Each row is a point. The points of each table are mixes of a few directions, plus a little noise. Count the directions of each table, and those that both share. Where both have some left over, give the other angles between the two spaces (their principal angles), to ten degrees, smallest first.
In the rows, zero is written as 128.

First:
0: 123 131
1: 153 115
2:  66 160
3: 170 106
Second:
0: 165  70
1: 111 156
2: 104 166
3: 133 120
Directions: first 1, second 1, shared 0; angles 30

First (7 x 4):
0: 123 167 105  84
1: 131 110 138 148
2: 135  79 156 182
3: 129 122 131 135
4: 118 203  85  45
5: 130 112 137 146
6: 131 102 143 156
Second:
0: 107 133 140  73
1: 119 180 120 182
2: 129 117 123  75
3: 125  88 150 118
4: 163 148  86 178
5: 113 151 143 179
6: 140  80 133  91
Directions: first 1, second 3, shared 1

First (6 x 6):
0: 153 124 127 126 130 131
1: 163 123 127 125 131 133
2:  92 134 129 131 125 123
3: 249 109 124 118 138 143
4:  58 139 130 134 122 119
5:  53 140 130 134 122 118
Second (6 x 6):
0: 109 131 129 130 126 126
1:  35 142 131 136 120 116
2:  61 138 130 134 122 119
3: 239 111 124 118 137 142
4: 169 122 127 124 131 133
5: 155 124 127 126 130 131
Directions: first 1, second 1, shared 1

First (9 x 9):
0: 107 133 113 131 137  93  93 115 106
1: 162 128  69 151 100 191 193 164 122
2: 138 131 132 131 149 124 155 144 125
3: 117 129 189 109 157  89 104 118 141
4: 148 115 160 113  72 195 136 127 177
5: 163 123 119 131  54 216 158 156 160
6: 109 128 126 127 162  88 113 107 112
7: 117 143 154 125 131  84  82 142 116
8:  93 121  90 133 190  72 119  78  93
Second, 7 rows:
0: 109 123 154 113 101 122  72  99 144
1: 158 109 112 129 113 206 204 126 160
2: 145 122  72 147 151 156 199 134 113
3: 129 133 123 132 139 118 134 138 119
4: 101 140  98 139 155  67  88 120  84
5: 158 136 198 114 114 148 146 174 162
6:  95 133 138 122 123  79  53 103 113
Directions: first 4, second 3, shared 3

First:
0:  94 165 146 174 164 191 144 123 100 156 126
1: 144 111 120 109 117 101 122 132 137 119 127
2:  90 159 138 129  39 155 118  73 196  68 166
3: 179  78 107  93 161  62 123 169 103 148 103
4: 142 117 125 131 168 120 133 151  97 155 112
5: 119 133 127 113  68 122 117 100 174  86 149
6: 183  79 110 111 217  75 134 192  60 187  85
7: 100 158 142 159 140 174 138 117 118 139 132
8: 107 150 138 149 129 160 134 117 127 131 134
9: 140 111 118  93  69  90 112 112 174  86 143
10: 110 147 137 148 135 157 134 121 122 134 131
Second:
0: 118 121 146 125 123 134 112 109 113 139 100
1: 102 132 126 120 124 155 130 154 136 139 139
2: 186 205 186 132 176 120 129 133 171  85  98
3: 113 107 122 148 110  98 130  79 101 137  89
4:  81  67 102  77 100 206  94 187 106 177 197
5: 167 214 162 148 171 109 158 144 185  82 108
6:  98  97  94 145 102 106 143 105 107 142 124
7: 143  84 112 101 120 145 102 141 106 140 172
8: 145 125 102 156 126  78 153 100 126 111 125
Directions: first 2, second 4, shared 0; angles 50, 80

First (9 x 14):
0: 134 117 143 121 135 123 133 128 128 131 122 124 106 126
1: 152 118 160 106 127  59 158 140 103 123 129 128 144 159
2: 144 195 123 132 109 128 119 121 139 163 118 107 148 142
3: 116  67 121 147 156 110 147 141  88 123 109 135 109 126
4:  74  98  42 195 144 188 105 133 101 124 117 144 152  99
5: 141 124 171  85 121 138 124 118 167 106 151 132  95 118
6: 101 111  83 150 124 130 124 137 108 101 146 153 184 129
7: 176 165 197  91 127  98 142 119 149 170 104  91  69 143
8: 114 157 111 122 108 178  99 115 169 110 157 138 145 109
Second (8 x 14):
0: 128 127 128 128 127 128 128 129 128 128 128 127 128 127
1: 145 102 128 135  98 118 108 150 142 126 119  91 142 104
2: 140 109 128 132 107 121 114 144 138 127 122 103 137 111
3: 145 100 128 135  96 117 106 151 142 126 120  89 142 103
4: 147  97 128 136  94 117 105 153 143 126 119  86 144 101
5:  73 216 128 106 227 161 193  56  84 135 155 249  83 207
6: 111 155 128 120 158 138 148 106 114 131 136 165 114 152
7: 134 118 128 130 117 124 120 136 134 127 125 114 133 119
Directions: first 4, second 1, shared 0; angles 90

First (11 x 18):
0: 129 127 125 134 129 127 136 120 133 120 119 134 124 136 129 128 131 132
1: 131 122 124 135 132 120 142 102 142 110 122 139 116 141 130 113 135 132
2: 116 152 136 114 111 165  81 233  78 192 129  91 177  88 117 206 100 120
3: 140 104 115 152 145  93 184  20 183  55 109 174  77 179 139  61 159 142
4: 139 105 125 132 144  90 165  29 172  75 144 156  83 155 139  43 152 129
5: 127 131 130 126 126 133 121 142 121 137 129 123 134 122 127 137 124 127
6: 122 139 132 122 120 146 106 177 105 157 128 111 151 110 123 165 115 125
7: 121 148 109 171 115 172 135 204 109 133  37 139 158 157 117 249 120 156
8: 127 128 133 117 128 126 119 130 123 138 147 120 130 115 128 116 125 121
9: 126 129 140 102 127 124 105 138 115 153 170 107 135  98 129 106 120 112
10: 129 123 140 103 131 114 115 112 126 139 174 115 123 105 131  84 126 112
Second (8 x 18):
0: 183 198 179 151 138 112 109  74 142 206  79  97 125 130 118 127 184 117
1: 114 106 122 130 102 150 137 186 146 118 136 130 104 113 132 131  99 136
2:  87 106 120 123 116 114 135 122 109 116 148 136 125 159 143 127 101 128
3: 119  85  82 108 144 147 137 163 119  59 156 152 152  99 118 131 110 137
4: 144 126 154 116 110 156 149 150 235 114 127 134  72 147 154  54 114 124
5: 169 180 134 144 171  95  98  56  61 174  96 109 186 109  95 172 192 121
6:  99 122 129 138 109 118 126 137  97 148 131 121 123 140 133 152 110 130
7: 109 100 102 115 133 131 134 140 116  89 149 143 140 125 128 128 112 131
Directions: first 2, second 4, shared 0; angles 30, 90

First (10 x 24):
0: 191 161 126 122 125 142 117 151 129 114 124 129  91 139 146 114 121 131 111 160 140 118 127  97
1: 158 144 128 125 128 135 123 137 127 121 127 129 111 134 136 122 124 129 120 143 134 123 128 113
2:  92 110 129 132 130 120 134 115 128 136 131 128 147 122 118 136 133 126 138 109 121 134 127 147
3: 198 164 126 121 125 143 117 152 129 111 123 129  88 141 146 113 120 131 110 163 141 117 127  94
4:   7  64 131 141 133 102 149  84 128 157 137 125 198 105  95 154 142 123 161  66 105 147 128 188
5: 172 151 127 124 126 137 120 144 128 118 125 129 102 136 139 119 123 129 117 151 136 121 129 106
6: 117 123 129 129 129 125 129 124 127 131 129 129 133 127 125 131 129 128 130 122 126 129 128 133
7: 179 155 126 123 127 139 120 146 129 116 124 129  98 137 142 117 122 130 114 154 138 120 128 103
8:  32  78 131 137 132 106 143  95 127 151 134 125 182 111 103 148 139 124 154  80 109 144 128 175
9: 134 132 128 127 128 130 126 131 128 126 127 128 124 129 131 126 127 129 126 131 129 127 128 124
Second:
0: 134 109 129 128 113 124 161 125 134 112 117 134 126 119 149 116 121 156 128 123 145 114 133 119
1: 127 126 120 108 135 114 113 128 117 156 131 114 158 129 145 143 164 136 118 118 130 142 161 157
2: 123 155 138 157 138 156 111 133 139 106 139 142  84 137  73 119  80  78 145 149 104 126  70  92
3: 134 109 129 127 113 122 159 124 133 113 117 135 127 119 150 116 123 156 127 122 145 114 135 120
4: 127 127 120 106 137 111 108 127 114 161 130 110 162 131 145 147 169 136 117 118 129 145 165 163
5: 129 129 134 145 121 141 142 128 139 100 126 142 101 127 112 113  95 120 138 137 127 116  97  99
6: 133 102 121 104 117 105 150 123 120 143 117 119 163 118 176 133 166 174 113 109 150 127 176 155
7: 120 145 117 100 153 113  73 131 106 184 143  99 173 141 128 164 184 111 115 119 113 161 169 179
8: 127 133 127 125 134 128 117 129 125 137 131 124 133 132 125 134 134 122 127 128 124 134 132 134
9: 133 118 135 145 112 137 160 126 142  93 120 146 100 120 127 107  93 137 137 134 137 108 102  96
10: 123 153 138 158 136 156 113 133 139 104 139 143  84 137  74 118  81  79 145 149 104 125  70  91
Directions: first 1, second 2, shared 0; angles 70
